Rows are points. To make a cloud, some directions were put in groups of two or more. Within a group, all points are equally far from the middle, so they leave a hole (a ring in 2 directions, a hollow ball in 3). The other directions are filled evenly. Then the cloud was stretched, turned, moved and blurred a little. Count the holes, and give their numbers of directions, smallest first.

Cloud (15 x 2):
[[-22  21]
 [  7  41]
 [ 36   5]
 [ 25 -13]
 [ 27 -11]
 [ 38  10]
 [ 33  42]
 [ -9  32]
 [-49 -25]
 [-19 -46]
 [ 40  31]
 [ 20  44]
 [-23  20]
 [-23  20]
 [ -6  34]]
Holes: 1 (2)

Cloud (14 x 2):
[[ -9  31]
 [ -6  56]
 [-38  -7]
 [-28  14]
 [  0  34]
 [-26  15]
 [-10  22]
 [  6  19]
 [-44   9]
 [ 26 -37]
 [ -2 -53]
 [-46  -8]
 [ 23 -21]
 [-39  39]]
Holes: 0

Cloud (20 x 3):
[[-55  -9  21]
 [-54  -3  23]
 [ 19  -1 -36]
 [ 28 -10  39]
 [-49  15 -26]
 [-39  -2 -31]
 [-32 -12  45]
 [-36  12  33]
 [ 37 -16  28]
 [  8 -34  38]
 [-48 -17  -5]
 [ 17  -6 -34]
 [-54  -7  23]
 [  6 -37  11]
 [ 44  -7  16]
 [ -6 -38  34]
 [  6 -37  12]
 [-20 -15 -29]
 [ 21  37  -3]
 [-35  15  30]]
Holes: 1 (3)

Cloud:
[[  4   7  40 -27]
 [-11 -20  43  35]
 [-19 -21 -17 -32]
 [ 36   5 -39  37]
 [ 11 -51 -10  25]
 [-25 -15  44  25]
 [  3  24 -13  59]
 [ 27   4 -56  19]
 [ 47 -13 -26  18]
 [  5  31  -3  49]
 [  7 -51 -16  18]
 [ 17 -16   5 -53]
 [ 22   4  28  34]
 [ -7 -11  30 -44]
 [ -4 -41 -22 -17]
 [  6  10 -29  62]
 [ -4  -3 -31  63]
 [ 37 -32  -7  27]
 [ 41 -27 -20 -17]
 [ -7  24  -8  58]
 [  7   4 -56  -7]
 [ 19  27  17  31]
 [ 35 -31 -16 -26]
 [-23 -13 -15 -33]
 [ 17  24 -44 -34]
 [-14 -25 -30 -21]
 [-37  12   7 -16]]
Holes: 2 (2, 2)

Cloud:
[[-18 -44  16  42 -39 -19]
 [-36 -45  49   0 -35 -19]
 [ 12 -36  -4  21   9 -62]
 [  9  11  44 -27 -39 -11]
 [-34 -51  30  19 -48 -20]
 [-19 -16 -19  21  45  -3]
 [ 25  17  17   6  23  29]
 [ 29 -63   6 -10   9 -16]
 [ 14  40  22  -3 -17  -5]
 [-45   4   0   7 -22 -51]
 [-33 -28  24   0 -56  29]
 [  4   9 -17 -26   8 -43]
 [ 23 -30 -32  22  15  -4]
 [  4  -9  43  -5  39 -43]
 [  5 -36  11  44 -35 -23]
 [ 26  -1  51 -25 -23 -27]
 [-32 -23   3  38  -5 -56]
 [  4   9  26  22  23 -52]
 [ 10  22  23  27  10 -35]
 [-26 -45  19  -6  -4  46]
 [-36 -55  12  17 -35 -46]
 [ -2 -36  60  -4   8 -30]
 [-33  35  -2  11 -32  -2]
 [-41  -3  39   9 -16  26]
 [ 23 -38  -8  10   6 -59]
 [ 14  14 -20 -26  22 -21]
 [-29 -30  11   0 -60  33]
 [-23  -7  11  42   7 -53]
 [-43  -7   8 -19  27 -24]
 [ 33 -55  27 -25  12 -20]
 [ 36 -20  29 -43  26  -7]
 [-12 -20 -27  31  33   1]
 [-23  32  27 -12 -29 -15]
 [-36 -57  21  -8 -43 -37]
 [ 12 -63  38 -13  10 -30]
 [-40  -1   7  45  -7 -37]
 [ 12 -40   4  37 -27  17]
 [-15 -42 -11  43 -23  19]
 [ -4 -24  -5  19  37 -53]
 [-36  -4 -10  -6 -20 -56]
 [-37  -9  47  12 -16  17]
 [ 16 -16   9 -42 -20  38]
 [  1  11   3 -44  13  18]
 [-15  18   2 -18 -12 -54]
 [ 34 -42  33 -34 -16 -38]
 [ -3 -41 -25 -28 -36  11]
 [ 29  13 -12  -6  43  -1]
 [ 20   8  50  -1   7 -31]]
Holes: 3 (2, 2, 2)

Cloud:
[[ 25 -43 -29   1  27   9]
 [-28  51   9  -5 -44 -22]
 [-30 -19 -51 -26 -31  -2]
 [  8  39  33 -19  26  57]
 [-10  62  -6 -17   1  24]
 [ 11 -16 -49 -16  17 -24]
 [ -6 -33  24  -8   3 -37]
 [ 22  35  36   1  23  20]
 [ -2  35 -17 -18  61  11]
 [ 26   3 -37 -14  46 -22]
 [-21  -1  16 -33  20 -36]
 [ 15 -27  30 -15 -10   1]
 [ 12  27 -16 -32 -26 -34]
 [ 15  -1 -38 -13  22 -41]
 [  1  34  10  57  -7   1]
 [ 44 -34   5 -23 -10  -5]
 [ 35  12 -10  44  -7 -23]
 [-17  55  16 -18  -6  30]
 [ 13  13  35 -17  25  51]
 [-37  -4  -4 -45 -44  14]
 [ 11  12 -48 -44  24   8]
 [ 24  16  11  44 -10 -50]
 [-37  23   3 -58  17  37]
 [  4  -9  49  -3 -27 -32]
 [ 22  12 -17  62 -15 -27]
 [-27  46 -19 -16  25   9]
 [ 24 -51 -17   0   7 -15]
 [-17  12  13 -76  45  17]
 [ 20  24 -11   1  72   8]
 [ 32  21  -3  22  56   0]
 [ 29  21  -6  45 -12 -20]
 [ 25 -45  -4  11 -27 -25]
 [  9  20 -24 -19  37 -29]
 [-12  22 -45 -13 -30 -20]
 [ 23  19   9  35  24 -23]
 [-15  25 -47  14   9 -17]
 [-36 -10 -20 -33  28  40]
 [-50  -5 -18 -42 -29  20]
 [-33  15   7 -58  -7  38]
 [ 23  -5 -35  61 -14  -9]
 [-24  64 -12 -26  24  47]
 [ 38 -32 -21  26  -9 -39]
 [  0  42  15 -25 -34 -47]
 [ 39  12 -22  -2  -2  27]
 [  5  49  14 -47   4 -12]
 [-27 -18 -44 -34 -38  -9]
 [-21   1  14  21   0 -46]
 [ 25  27 -17  27 -22   3]
 [ 27  34  18  -2 -23 -37]
 [-17 -16 -19 -47 -49  -5]
 [-21   9   5  12  29  -2]
 [ 22  32  10  -6 -37 -46]
 [ -7 -20  -1 -94  29  15]]
Holes: 2 (2, 2)

Cloud, 84 rows:
[[ 23   2  24  24  47 -40   5 -38]
 [ -3 -17 -52 -51  -8 -41 -28   2]
 [ 19   1   0  -8  51 -23 -30 -49]
 [-25 -30  35 -26  22   5  10   2]
 [  1 -10  -8   7   1  35  48 -14]
 [-16 -38   8   5  36 -44  33  32]
 [ 28 -10  26 -46   7 -17 -14 -30]
 [-17 -18  42  38   8 -78   1   0]
 [  7 -55  30  36  32 -47 -33 -10]
 [ 20 -13  -3  -9   0 -65  48 -14]
 [-32 -24  22  21 -26   1 -11 -20]
 [ -1 -15 -14 -48  12  22  27  35]
 [-11 -52  16 -53   1 -32   0  -1]
 [  1 -14 -13  12  -1 -50  28  47]
 [  5 -35  23  14  17 -70  37  30]
 [ 15   7 -21 -70 -24  -5   3  19]
 [ -3  52   2 -37 -17  12  30 -10]
 [-40   0  14 -19 -39 -15 -21  17]
 [-44   2  16  11 -26   3  17  48]
 [-14 -44 -18  14  14  21  14   0]
 [ -8  30  10  -1  23 -46 -16   2]
 [ -2 -57   0 -15   1 -85 -19  34]
 [ 18 -68  23 -10  11 -52   1  42]
 [  6   3  47  32  25   4  80   8]
 [-14 -14   9  16 -11 -44 -25  51]
 [  1 -31 -12  10  29 -11  49  23]
 [ 10 -56  18 -17   6 -86  -3  10]
 [-19 -33   8  42 -16 -66  26  27]
 [ 14  16   4 -48 -19 -58 -24  26]
 [-30  47 -21 -20  -2   8   6 -14]
 [-19 -32  10  10  26 -43 -44  36]
 [-15 -16  20 -12  57 -18 -28   2]
 [  8 -48   6  26  21 -67  11 -28]
 [-21 -41  15 -31  15 -67 -34 -15]
 [ 20 -40  14  21  -9 -62   5 -24]
 [-60 -32  -5 -10 -30 -29   9 -10]
 [-10  58   6  16 -55   3  33  22]
 [  9 -17 -19 -26 -37 -52 -26  42]
 [-10 -11   6  -9  42 -11  62  -1]
 [-30  -8  17 -15  33 -30  36  -5]
 [ 10  -8  24 -41  34  23  13  -2]
 [-11  30  -4 -26  19 -38  -7   2]
 [-52 -38 -24  -5   2 -31  19  -6]
 [-60  20  19  -3 -34   2  16  18]
 [ 19   2 -19 -18  -9 -56 -10  44]
 [  9 -35  27 -44   7 -34  -3 -26]
 [-31   6 -38  13   8  -5  14  -7]
 [ 26   5 -38 -16   3 -43 -25 -14]
 [-20 -14   2  24 -42   1  12  -8]
 [ -1   2  43  28   3  19  23 -32]
 [ 19   3  48  30  11 -68  35 -20]
 [ 12 -15  24 -12  -4 -50 -51 -40]
 [-19  14 -11 -33 -12 -58 -31  13]
 [-20  16  -7  30  15 -16  10 -66]
 [-19 -12  19  54 -45 -43  21  -4]
 [-14 -34  17  23 -21 -39 -40  23]
 [  0 -37  29  17  60 -37 -31 -23]
 [ 19  -7  41  -6  18 -33   8  48]
 [ 10 -58   0  -9   2   8  24   6]
 [  3  32 -10   9  27   6   2  15]
 [-43 -17   5  34 -15 -70  -7 -24]
 [-29  25 -16 -15 -28 -54 -17   6]
 [-18  30   2 -15  19  25  28  28]
 [-32  19  36  33 -25 -78   8  14]
 [ 22  29   1  19 -43 -27  50 -18]
 [-24  35  21  21  -9 -68   4  18]
 [ -4  38  -1 -41 -36 -16  47  15]
 [ 11 -18  37  33  42 -23 -33 -10]
 [ 13   0  13   3  55 -28 -34 -34]
 [-17 -49  12 -11   4 -15  -6  61]
 [-22  13 -40  -1  -8 -13  10 -36]
 [ 37  -9 -25 -35 -31 -36  -7  17]
 [-23 -73   2  -1   4  -3  -7  32]
 [ 25 -31 -15 -10  42  -9  33  23]
 [ 30 -51  21  18  14 -22  24   3]
 [ -2  50  27  21   3  10  33  36]
 [-65   0 -12  26  -1   2  24  18]
 [-33 -25  31  -5 -28 -59  13  -9]
 [  2 -15 -21 -25  24 -50   8  36]
 [-45 -21  -8   7 -33   9  -3 -16]
 [-42 -10 -32 -21  11 -13 -38  -2]
 [-12  11  15   9  34 -21  63  30]
 [-45  -8   3 -22 -15   2 -41 -13]
 [ 21 -30  40 -10  -6 -62  21   3]]
Holes: 2 (3, 4)

Cloud (99 x 9):
[[-11  12   1  -2 -30  -7 -62 -25 -19]
 [-24 -20 -27  16  48   1  16 -87 -42]
 [  3 -19   6   9 -14  46 -45  39   5]
 [-52   0  24 -21  23  31  16 -56  23]
 [-22  27 -43  32 -26   1 -11 -42   8]
 [  2 -35 -11  37  67   3 -13 -17 -39]
 [ 64  -3 -48  30  13  -9 -18 -21 -33]
 [ -1  -9  11  23  -9  10  31  -5  43]
 [-19  30  44  28 -18 -15 -15  -8  37]
 [ 50   0 -35  16  29  10 -34  24 -33]
 [-22   4  12  40  23  -8 -48 -14  44]
 [  1  36 -44  35  48 -14  16  14 -23]
 [-47  11  32 -11  13  -1  -4 -25  39]
 [-39   5  -9 -12   1  35 -35  20  54]
 [-15  -1  13  24  57 -27 -12 -16  19]
 [-12 -15 -40  -3 -14 -23   4  -9 -74]
 [  0 -29 -19  15  27   8 -33 -20 -79]
 [ 11   9  36  -2 -40  45 -24  28   6]
 [-15  14 -14 -44  15  30  19  -7 -19]
 [-29  13 -39  38 -19 -19  17  16  -5]
 [-53  -6 -23   8  29  29  -6 -25  68]
 [-37  35 -19  28 -21  17   9  31 -27]
 [-29  -8   5  22  43 -31  -7 -36 -65]
 [ 45  36  -9  25  26 -14 -16  11  19]
 [ -5 -37 -17  -3 -16  18 -50 -31  -8]
 [-45  12  -8  57 -19  24   5  17  26]
 [ 30  36 -19   2 -52   2 -19  30 -54]
 [-29  10  32  10   2 -26 -36 -13  21]
 [-30  10  23  19 -18  54 -46 -14  42]
 [ 16 -37  11 -23 -29  -9 -17   5 -15]
 [-25 -13  -6  44  32   5   7 -81 -36]
 [-35 -22 -13  14 -38  32 -36  17 -27]
 [ 30  22  25   4  39  -3  -6 -18   4]
 [ 23  33 -48  30  17 -11  -4  28  35]
 [-40 -16 -26 -10 -11  25 -23   5  46]
 [ -1  38  18  32 -31 -28 -16   0 -39]
 [-45  10 -30  55  10  38 -40 -15  18]
 [-26  52  12 -12 -27  20 -34 -12  41]
 [  2   8 -26  14  28 -19 -13  49  14]
 [ 40  23 -50  23   2   3 -54 -14  10]
 [-25 -29  15  46  16 -33 -32 -16   2]
 [-14 -27 -44  39 -27   5 -37  27   2]
 [-31  58 -22  11 -43 -18 -40  22 -27]
 [  2 -29 -12   7  39  63  26 -17 -24]
 [-30 -44  12  20  41 -14  -3   3 -33]
 [ -4 -35 -14  12  16 -24  26  18  -1]
 [  9 -22  10  42  37 -23  -7  21   4]
 [-35  27  32  11  10  -2   6 -60  20]
 [ 23   9 -38 -12  48 -19   2 -48 -60]
 [  1  24 -34 -15  23   6 -37 -14  41]
 [-21   6 -18  51  37  51  11 -23  15]
 [ 45 -19 -38  12  24  39  10 -10 -27]
 [ -5  15 -60  51 -29 -23 -30  31 -25]
 [-21  25   7  18 -13 -12  32  21 -25]
 [-26   0 -26 -14  23  16  27 -26 -71]
 [-48   3  35   0  -2  13  26 -37  35]
 [-40  18 -35  25 -15 -45 -15   2   8]
 [-16  20 -40 -26 -23 -22 -19  20 -20]
 [  4  27 -50   1   5  43 -11 -42  -3]
 [ 21 -42   0  42   7  45 -17   0   9]
 [ -7 -16  46  -1 -16  22 -11 -52  -9]
 [-54  10  10 -11  15  37   2 -59  45]
 [ -8  30   2  32 -25  34 -20 -38  -8]
 [-25  20 -39   8  40  51   3  22   4]
 [ 17 -11   3  54  26 -20  25 -41 -23]
 [-41  -2 -59  29  56 -16   7  -6 -17]
 [ 62 -18   9  10  23  17  12  -4 -11]
 [ 64  22 -27  10  -5   3 -50   2 -14]
 [  6 -14 -22 -14  49   9 -33 -46 -35]
 [-40   4 -28  -6  22  12  35 -30  29]
 [ 11 -56 -10  35  25 -15  27 -21 -10]
 [ 40  10 -11   8   0  -7  -8 -49 -61]
 [  0  30 -18  40  15  34  -4  13 -38]
 [ 34 -18  -6  15  -4  -4  30  27 -56]
 [-36  37 -53  17 -21 -20 -47  31  18]
 [ 61  -6 -14  30 -16 -17 -44 -16 -35]
 [-14 -28  28  42   7 -14  18   6 -51]
 [-33  36 -22  11  12  57 -43   2  42]
 [-56  19 -19  62   4   6 -16  27  32]
 [ -7 -43 -31  27   6  36 -41 -31 -21]
 [-36 -17  12  -1 -20   5 -54   7  -7]
 [-60  -9  -5   6  -4  21  24  -8 -40]
 [ 14  -9 -53  -5  51 -21 -22 -28 -19]
 [ 31 -30 -31   1  17 -31  15  -2 -85]
 [ -8 -28 -32 -12   6 -13 -38 -40 -25]
 [-58  28  27  45  -3   1 -21  17  27]
 [ 41  -8 -47  17  22 -44 -27   9 -16]
 [ 56   7  14  12  -4  19  -9  -3  26]
 [-25 -45  13  13  19 -20   7   4 -56]
 [  4  47 -41  45   6  17 -39 -14 -24]
 [-21 -25 -14  19  14 -44 -29 -17   1]
 [ 32  33 -14  30   1  -2 -49  33 -39]
 [-19  26 -45  39 -14  43  -9 -15  -3]
 [-22   1 -24  -6  58  35  -8   9  24]
 [ 12  52 -16  27  13  -1 -30 -46   5]
 [ -6  -9   9 -17 -38  27 -25 -17 -50]
 [ 14  57 -11  18 -32 -18  -9  47 -32]
 [ -1  11  -3  -7 -12  11 -19  71   9]
 [-23 -25 -70  23  14  11 -18 -35 -24]]
Holes: 1 (9)
